Each wall is flat, endless, passes through zero and stands at right angles to its row. A trip goes straight from one point to another. Which walls does it cross, in order?

Walls:
(1): [ 0.01 -0.74]
(2): [0.21 0.42]
(3): [-0.35  0.12]
(4): [ 0.85 -0.18]
(5): [-0.22  0.05]
(6): [-0.07  0.11]
Trips:
[-1.07  0.34] to [-0.46 -0.57] -> 1, 6
[ 0.05 -0.05] to [ 0.05 -0.30] -> none
[ 0.29 -0.24] to [ 0.33 -0.07] -> 2
[0.12 0.65] to [0.14 0.22] -> 4, 5, 3

Walls:
(1): [-0.14 -0.47  0.53  0.18  0.14  0.40]
(2): [ 0.19  0.17 -0.13  0.04  0.17 -0.63]
(3): [ 0.27 -0.22 -0.42 -0.44 -0.12  0.17]
(4): [ 0.13  0.00  0.09 -0.64  0.29 -0.32]
(5): [ 0.59  0.47  0.36 -0.50 -0.41  0.37]
Trips:
[ 0.64  0.02 -0.33  0.16 -0.64  0.02] to [ 0.56 -0.25  0.19 -0.13  0.26  0.17] -> 4, 1, 2
[-0.10  0.06 -0.10  0.38  0.44 -0.66] to [ 0.35  0.44  0.25  0.31 -0.65  0.06] -> 4, 5, 2
[-0.25 -0.57 -0.36 -0.48 -0.24 -0.07] to [-0.05  0.22 -0.05  0.44  0.35  0.12] -> 1, 4, 3, 2

Walls:
(1): [ 0.02 -0.05  0.24 -0.63  0.59 -0.20 -0.57 -0.65 -0.08 -0.01  0.43]
(2): [ 0.06 -0.03  0.16  0.41  0.08 -0.44  0.11 -0.38 -0.33  0.10 -0.34]
(3): [ 0.08  0.00 -0.66 -0.19 -0.35 -0.36 -0.57 -0.48 -0.23  0.17 -0.87]
(4): [ 0.35  0.36  0.33 -0.03 -0.17  0.26 -0.08  0.20  0.30 -0.09 -0.30]
(5): [-0.70 -0.09 -0.16 -0.29 -0.16  0.28  0.57  0.12  0.62  0.01 -0.42]
Trips:
[-0.37 -0.40  0.05  0.11  0.53  0.14 -0.85 -0.19  0.27  0.11 -0.10] to [ 0.37  0.77  0.14 -0.24  0.15 -0.79 -0.17  0.40  0.19  0.67 -0.22] -> 2, 4
[-0.32  0.11 -0.02  0.34 -0.70 -0.18  0.03  0.28  0.00 -0.07 -0.55] to [ 0.06 -0.04 -0.17 -0.57  0.19 -0.11  0.50 -0.14 -0.04  0.08  0.14] -> 4, 2, 1, 3
[ 0.85  0.24  0.24 -0.34 -0.14  0.44  0.75 -0.63  0.40  0.12  0.11] to [-0.27  0.38  0.36 -0.53 -0.53  0.23 -0.06 -0.16 -0.20  0.23 -0.30] -> 3
[-0.06  0.36  0.28  0.06 -0.34  0.29  0.09 -0.37 -0.57  0.63  0.44] to [ 0.19  0.21 -0.04  0.01 -0.33  0.81 -0.49  0.14 -0.57 -0.16 -0.59] -> 4, 3, 1, 2
[-0.11  1.00 -0.22  0.63 -0.70  0.65  0.46  0.25  0.15  0.43 -0.14] to [ 0.46  0.23 -0.27  0.13 -0.82 -0.23  0.34  0.03 -0.58 -0.02  0.89] -> 5, 4
[ 0.36 -0.26 -0.27  0.36  0.04  0.49  0.63 -0.39  0.30  0.05  0.56] to [ 0.11 -1.01  0.37  0.28 -0.08  0.37  0.06  0.42  0.19 -0.05 -0.08] -> 4
[-0.40  0.43  0.62  0.28 -0.21 -0.20  0.10 -0.11  0.03 -0.41 -0.30] to [-0.15  0.55  0.29 -0.53  0.31 -0.11 -0.32  0.22  0.18  0.49  0.46] -> 1, 2, 5
[ 0.13  0.19 -0.28 -0.23  0.24  0.04 -0.36 -0.68 -0.03 -0.48 -0.68] to [-0.12 -0.17  0.07  0.22 -0.37  0.25 -0.38  0.17 -0.16 -0.39 -0.55] -> 5, 1
[ 0.59 -0.74 -0.20  0.37 -0.36  0.24  0.09 -0.70  0.31  0.46  0.41] to [-0.33 -0.63  0.30  0.20 -0.15  0.09 -0.20 -0.38  0.33  0.55  0.58] -> 3, 2, 5
[-0.01 -0.02 -0.24 -0.28 -0.08  0.01  0.40  0.61  0.18  0.04  0.05] to [ 0.35 -0.59  0.39 -0.14 -0.03  0.31 -0.22 -0.08 -0.29  0.20 -0.40] -> 3, 5, 2, 1
[ 0.19  0.67  0.04 -0.11 -0.26  0.24 -0.36 -0.32  0.07  0.05 -0.25] to [ 0.17  0.24 -0.91  0.03  0.06  0.52  0.16  0.23 -1.03  0.16 -0.03] -> 1, 4

Walls:
(1): [ 0.02  0.07  0.29 -0.36 -0.02  0.15  0.62  0.31  0.08  0.12 -0.20  0.26
  0.29  0.21  0.05  0.89 -0.20  0.41]
(2): [ 0.16  0.00  0.00  0.41 -0.66 -0.21  0.10  0.39 -0.12  0.23 -0.37 -0.32
 -0.14  0.21  0.00 -0.43  0.02  0.50]
(3): [ 0.32  0.52  0.07 -0.64  0.35 -0.41 -0.26 -0.61 -0.32  0.07 -0.40 -0.06
 -0.55 -0.01 -0.44 -0.14  0.44 -0.07]
(4): [-0.25 -0.74 -0.53  0.25 -0.63  0.14 -0.69 -0.05 -0.09  0.62  0.04 -0.25
  0.05 -0.78 -0.77 -0.08  0.20 -0.24]
(5): [-0.02  0.18 -0.69 -0.31 -0.57 -0.32 -0.21 -0.24 -0.15 -0.11  0.24 -0.17
  0.24  0.25  0.26  0.94  0.04  0.34]
(6): [ 0.13  0.16  0.38 -0.55 -0.47  0.01 -0.21  0.45  0.18  0.04  0.31 -0.57
  0.43 -0.32 -0.34  0.15 -0.06  0.38]
(7): [ 0.81  0.62 -0.87 -0.05 -0.09 -0.36 -0.38 -0.07  0.02 -0.13 -0.17  0.05
  0.12  0.11  0.08 -0.77  0.00  0.36]
(8): [ 0.28 -0.28 -0.07 -0.20 -0.59  0.89 -0.16  0.42  0.08  0.18 -0.60  0.12
  0.15  0.24  0.23 -0.09  0.02 -0.20]
(9): [-0.09  0.77 -0.62  0.69 -0.07  0.14 -0.28  0.43  0.19 -0.18  0.00 -0.16
  0.18 -0.07 -0.24 -0.12  0.48 -0.39]
Trips:
[ 0.78  0.06 -0.88  0.04 -0.05 -0.13 -0.76  0.00 -0.01 -0.01  0.32 -0.62
  0.03  0.41  0.28  0.15 -0.28  0.19] to [-0.35  0.35 -0.38 -0.20  0.39  0.30 -0.45 -0.14 -0.82 -0.16  0.40 -0.37
  0.03  0.08 -0.77 -0.63 -0.12 -0.35] -> 8, 2, 5
[-0.18  0.17  0.72  0.32  0.02 -0.52  0.15 -0.26  0.19 -0.30  0.28  0.09
  0.56 -0.83 -0.05 -0.23 -0.24 -0.11] to [ 0.06 -0.46 -0.04 -0.11 -0.18 -0.33 -0.33  0.38 -0.12  0.38 -0.34  0.50
  0.24 -0.24  0.41  0.07  0.01  0.01] -> 4, 1, 2, 8, 5, 7, 6
[-0.02  0.18  0.36  0.31 -0.04  0.21  0.53 -0.32  0.14  0.35  0.58  0.40
 -0.38  0.33  0.43 -0.08  0.50 -0.35] to [ 0.28 -0.43 -0.58 -0.03 -0.56 -0.28  0.03 -0.37 -0.16  0.42  0.12 -0.09
 -0.01  0.27 -0.56  0.07  0.34 -0.83] -> 9, 3, 4, 8, 5, 7, 2
[ 0.14  0.09 -0.15 -0.61 -0.09  0.05  0.82 -0.18 -0.11  0.23  0.06 -0.05
 -0.03 -0.18  0.38 -0.07  0.22 -0.30] to [ 0.29 -0.23  0.55 -0.05  0.36  0.48 -0.37 -0.02  0.67  0.19  0.28  0.19
  0.09  0.21 -0.09  0.39  0.40  0.05] -> 6, 5, 3
[-0.22 -0.86  0.22  0.27 -0.21  0.40 -0.52  0.10 -0.18  0.48  0.31  0.58
  0.03  0.53  0.59 -0.10 -1.06  0.25] to [ 0.27  0.20 -0.17 -0.73  0.02  0.37 -0.23  0.06 -0.12 -0.04  0.59  0.01
  0.31  0.54  0.79  0.56  0.12 -0.12] -> 5, 4, 2, 6, 7
[ 0.32  0.18  0.00  0.39 -0.12  0.10  0.54  0.38 -0.25 -0.21  0.30  0.24
 -0.13  0.17 -0.11  0.31  0.13 -0.43] to [ 0.01  0.06  0.03  0.05 -0.17  0.83 -0.15 -0.17 -0.29  0.22 -0.69  0.39
 -0.74  0.42 -0.29  0.08  0.19  0.38] -> 2, 3, 9, 4
[-0.20 -0.80 -0.46 -0.07  0.30  0.30  0.28 -0.60  0.41  0.04 -0.33 -0.35
 -0.17 -0.12 -0.25 -0.01  0.05 -0.31] to [-0.47 -0.43 -0.03 -0.06  0.44 -0.11  0.22 -0.49  0.33 -0.16 -0.63  0.17
  0.46 -0.66 -0.69  0.31 -0.94 -0.19] -> 8, 3, 1
